Rows are points. Each copy is the shape, with its points in the same order, stretched, turned, moved and blurred by noise. Some copies are also mirrored. Which?

Shape:
[[ 0.49 -0.20]
 [ 0.31 -0.12]
 [-0.41  0.18]
 [ 0.63  0.20]
 [-0.07 -0.12]
 [-0.05 -0.18]]
Copy 1 (6 x 2):
[[ 0.46 -0.49]
 [ 0.27 -0.32]
 [-0.34  0.17]
 [ 0.72 -0.22]
 [-0.03 -0.17]
 [-0.01 -0.29]]
Copy 1 is: only turned
Copy 2, 6 rows:
[[ 0.42 -0.13]
 [ 0.23 -0.02]
 [-0.56  0.06]
 [ 0.43  0.34]
 [-0.13 -0.18]
 [-0.11 -0.24]]
Copy 2 is: only turned
Copy 3 (6 x 2):
[[ 0.60 -0.15]
 [ 0.41 -0.09]
 [-0.46  0.10]
 [ 0.63  0.28]
 [ 0.02 -0.14]
 [ 0.01 -0.20]]
Copy 3 is: only turned

Shape, 7 rows:
[[-0.23 -0.20  0.16 -0.12]
 [-0.16  0.04 -0.16 -0.18]
 [ 0.78  0.31  0.66 -0.16]
 [ 0.41 -0.19  0.24  0.32]
 [-0.22  0.18 -0.04 -0.10]
 [-0.01 -0.15 -0.28 -0.20]
 [ 0.59  0.09  0.12  0.42]]
Copy 1 (7 x 4):
[[-0.14 -0.20  0.07 -0.26]
 [-0.19  0.22  0.02 -0.12]
 [ 0.88 -0.10 -0.34 -0.69]
 [ 0.44 -0.38 -0.29  0.02]
 [-0.22  0.15 -0.13 -0.23]
 [-0.04  0.15  0.16  0.04]
 [ 0.56 -0.15 -0.52  0.05]]
Copy 1 is: mirrored
Copy 2, 7 rows:
[[-0.33 -0.25  0.30 -0.16]
 [-0.18 -0.17 -0.08 -0.22]
 [ 0.79  0.13  0.66 -0.44]
 [ 0.28 -0.19  0.54  0.22]
 [-0.24  0.06 -0.02 -0.22]
 [-0.08 -0.39 -0.17 -0.09]
 [ 0.52  0.02  0.38  0.30]]
Copy 2 is: only turned
Copy 3, 7 rows:
[[ 0.21 -0.15 -0.05  0.32]
 [ 0.09  0.08 -0.31  0.11]
 [ 0.94  0.60  0.65 -0.19]
 [ 0.26 -0.05  0.52 -0.31]
 [ 0.02  0.21 -0.18  0.21]
 [ 0.14 -0.06 -0.37 -0.12]
 [ 0.16  0.23  0.57 -0.53]]
Copy 3 is: mirrored
Copy 4, 7 rows:
[[ 0.06 -0.15 -0.11 -0.07]
 [-0.14 -0.02 -0.33 -0.26]
 [ 0.40  0.52  0.60 -0.35]
 [-0.22  0.01  0.49  0.00]
 [-0.11  0.20 -0.27 -0.17]
 [-0.22 -0.24 -0.16 -0.38]
 [-0.42  0.17  0.57 -0.12]]
Copy 4 is: mirrored
